Every row gives one point. Each copy is the shape, with its points in the same order, turned, moved and blurred by noise. Is it also mirrored, or only turned?
In the rows, 128 means zero.

Shape (8 x 3)
[[181 117 153]
 [123 114  97]
 [152 137 145]
 [144 109 105]
 [ 33 159 145]
 [152 122  29]
 [172 152 147]
 [178 170 108]]
Copy 1 (8 x 3)
[[192 145 174]
 [153 138 110]
 [159 149 167]
 [170 141 119]
 [ 47 111 140]
 [178 183  54]
 [165 170 177]
 [171 196 145]]
Copy 1 is: only turned
Copy 2 (8 x 3)
[[174 149 108]
 [164  91 155]
 [152 145 133]
 [178 100 143]
 [ 58  88 187]
 [227  77 197]
 [164 166 136]
 [187 167 173]]
Copy 2 is: mirrored
Copy 3 (8 x 3)
[[117 128 192]
 [107  93 130]
 [141 142 147]
 [ 98 105 147]
 [195  93  61]
 [ 36  96 116]
 [120 169 168]
 [ 86 172 137]]
Copy 3 is: mirrored

Shape (7 x 4)
[[ 97 112 105 117]
 [165 129 134 122]
 [134 100 145 106]
 [101  95 141 157]
 [152 170  98 126]
 [ 86 110 144 160]
 [118 249 132 105]]
Copy 1 (7 x 4)
[[ 99  99 118 151]
 [157 141 121 127]
 [137 101 126 109]
 [126  92 166 151]
 [130 171 101 157]
 [105 103 179 155]
 [ 71 235 117 125]]
Copy 1 is: only turned
Copy 2 (7 x 4)
[[137 138 143 149]
 [152 137 139  72]
 [161 121 161 104]
 [137  85 122 134]
 [113 172 125  73]
 [115  87 132 139]
 [ 36 175 175  58]]
Copy 2 is: mirrored
Copy 3 (7 x 4)
[[117  92  87 110]
 [138 137 144 106]
 [136  89 140 112]
 [118  91 109 162]
 [112 166 110  87]
 [ 98  93 104 164]
 [ 23 174 132  60]]
Copy 3 is: only turned
Copy 4 (7 x 4)
[[143  75  88 115]
 [147 113 155 140]
 [135  79 115 154]
 [ 91  78 107 135]
 [168 125 150  96]
 [ 85  99  92 117]
 [186 201 115  94]]
Copy 4 is: mirrored
